Each row is a point. The ring and each string are closed loops that go straight from each point to the next, and from the last back to the first. Before rounding, they use only three directions, however many columns there are. Count how often each string passes through the ring. Passing back the other way cancels.
In the rows, zero is written as 128.

Ring (9 x 3)
[[194 144 131]
 [167 162 103]
 [132 160  84]
 [100 139  80]
 [ 83  95 109]
 [ 97  73 140]
 [124  66 163]
 [166  79 173]
 [196 110 159]]
String (17 x 3)
[[246 138 130]
 [216 144 147]
 [149 134 149]
 [148 125 129]
 [176 138 109]
 [135 130 129]
 [144 177 104]
 [162 186  71]
 [165 163  76]
 [160 131 100]
 [133 133 123]
 [143 166 115]
 [140 145 131]
 [167 134 119]
 [157 135 138]
 [193 147 152]
 [237 148 153]]
Times through: 1

Ring (9 x 8)
[[162 118 133 111 172 160 146  78]
 [161 160 161 115 164 159 143  84]
 [138 190 164 109 138 146 137 106]
 [108 201 143  96 108 127 133 132]
 [ 81 189 123  89  87 116 129 152]
 [ 54 145 107  92  76 119 125 168]
 [ 64 104 106 102  95 134 128 154]
 [ 87  90 106 105 118 143 133 134]
 [143  98 117 108 160 155 144  91]]
String (18 x 8)
[[ 17 107  89  93  56 116 119 192]
 [ 32  97 116 110  75 136 120 178]
 [ 76 121 134 112 104 144 127 146]
 [ 99 132 111  97 115 133 135 131]
 [ 92 128  89  86 108 122 135 137]
 [ 52 121  87  88  78 117 127 167]
 [  8 132 103  94  44 113 116 202]
 [ 29 153 134 105  59 125 117 187]
 [ 91 151 135 104 108 137 130 139]
 [104 170 112  88 109 122 135 132]
 [106 206 103  74  99 105 136 136]
 [ 88 238 129  80  80 104 130 153]
 [ 74 215 156  99  79 122 124 161]
 [ 80 218 129  84  79 109 128 157]
 [ 83 206 102  74  81 101 132 154]
 [ 89 174 100  80  94 111 133 145]
 [103 153 108  90 112 125 136 131]
 [ 57 142  87  83  76 110 128 166]]
Times through: 2

Ring (6 x 12)
[[ 79 125 159 114  82 168  82 157  62 120 127 139]
 [104 101 142 118  88 144  77 123  47 147 158 114]
 [179  78  91 142 136  97 108  57 115 171 173  81]
 [188 115  82 159 160  83 163  62 189 144 123 101]
 [142 155 113 150 146 122 170 120 203 101  75 142]
 [ 99 156 144 129 116 166 128 164 155  88  77 159]]
String (30 x 12)
[[119 138 131 131 123 153 122 141 151 104  97 142]
 [105 157 139 141 110 118 160 131 131 115  90 142]
 [ 76 170 159 126 102 171 133 181 139  81  66 171]
 [ 63 158 169 111  93 207  92 203 120  73  75 175]
 [ 87 122 155 105  99 211  56 182 105  92 112 152]
 [101 121 145 117 101 173  82 152  98 114 122 137]
 [100 104 146 108  96 186  54 154  77 119 140 131]
 [116 112 134 124 106 149  92 127  94 130 136 123]
 [110 129 137 134 101 121 127 118  91 136 126 124]
 [103 100 143 121  82 129  85 112  31 159 166 107]
 [129  55 127 112  87 139  35  91   7 182 212  80]
 [151  59 112 119 110 139  48  85  56 171 197  83]
 [147  89 113 128 120 134  86  97 101 149 159 102]
 [160  67 105 125 121 135  64  83  85 163 184  87]
 [142  99 115 133 118 123 103  96 102 149 151 104]
 [130 121 123 138 114 113 129 103 108 141 131 115]
 [125 103 127 134  98 101 113  88  58 166 162  99]
 [129  58 127 113  88 139  39  91  13 179 208  82]
 [122  64 132 107  92 165  28 114  31 160 193  96]
 [121  94 131 118 104 158  67 124  79 138 155 114]
 [108 130 138 132 102 128 123 124  95 131 123 127]
 [ 83 143 154 127  87 136 125 143  77 124 113 139]
 [ 54 147 175 110  72 182  90 184  63 102 104 159]
 [ 67 128 169  96  89 234  41 207  95  80 104 165]
 [ 99 127 146 112 110 201  73 174 129  90 103 152]
 [117 134 132 132 117 142 124 132 132 115 107 135]
 [ 94 168 146 141 107 125 166 143 136 105  77 152]
 [ 88 179 150 135 115 157 157 172 168  77  53 171]
 [103 162 142 123 132 204 114 191 202  57  53 177]
 [120 138 130 127 129 174 110 154 170  90  89 150]]
Times through: 5

Ring (7 x 14)
[[185 176 101 143  62 205  82  93 100 112 147 107 155 122]
 [172 202  80 131  74 174  69 123 118  89 139  78 117 102]
 [135 186  98 116 117 119  74 152 140  88 125  73  78  97]
 [ 93 113 152 113 178  60 103 164 163 124 101 108  73 115]
 [ 88  64 194 120 189  69 125 139 152 157 104 147 104 141]
 [101  60 207 124 170 104 129 114 131 165 121 159 127 155]
 [151 113 164 136 104 176 109  86 101 145 145 142 156 148]]
String (27 x 14)
[[187 221  56 137  58 186  60 124 117  80 137  69 122  94]
 [163 241  62 116  73 161  52 144 123  60 145  45  77  84]
 [135 188 106 113 113 128  74 145 132  87 134  73  78 101]
 [135 157 119 123 122 124  86 138 136 108 124  96  99 111]
 [124 144 136 119 133 116  92 138 136 114 125 102  95 117]
 [ 98 158 135 101 158  75  85 167 153  96 120  79  50 103]
 [ 75 151 133  94 189  29  86 197 177  92 101  71  21  92]
 [102 127 133 117 170  63  96 169 166 117  97 100  73 107]
 [112 117 142 123 158  86 102 150 154 127 104 114  96 118]
 [113 119 156 119 150 103 103 137 139 128 120 117  98 126]
 [ 94 100 176 112 173  79 110 144 146 135 116 123  86 130]
 [127 116 147 129 139 117 104 129 137 133 116 123 118 127]
 [105  71 176 130 173  84 122 134 150 157 100 147 121 139]
 [ 74  25 228 122 208  59 142 131 151 180 101 172 115 158]
 [ 78  43 231 115 194  78 136 122 137 170 119 164 110 160]
 [114  98 177 123 149 116 113 120 129 143 126 136 117 140]
 [134 114 150 133 130 132 106 118 128 138 122 130 130 133]
 [137  85 175 139 129 148 119  96 117 159 127 155 157 151]
 [129  74 211 130 128 165 126  76  96 167 150 167 159 168]
 [134 102 193 126 117 170 115  82  95 149 155 148 145 158]
 [141 126 157 128 113 157 102 103 111 133 141 127 133 138]
 [164 138 127 142  93 175  96 100 112 130 134 125 153 131]
 [200 166 102 153  49 227  86  77  91 123 149 121 181 131]
 [216 196  80 154  25 249  74  74  83 107 158 105 182 122]
 [173 184 107 132  70 194  78 101 101 103 152  97 134 119]
 [137 144 136 125 118 139  93 122 124 119 132 110 114 123]
 [166 165  99 139  90 164  84 118 123 112 127 103 135 114]]
Times through: 3
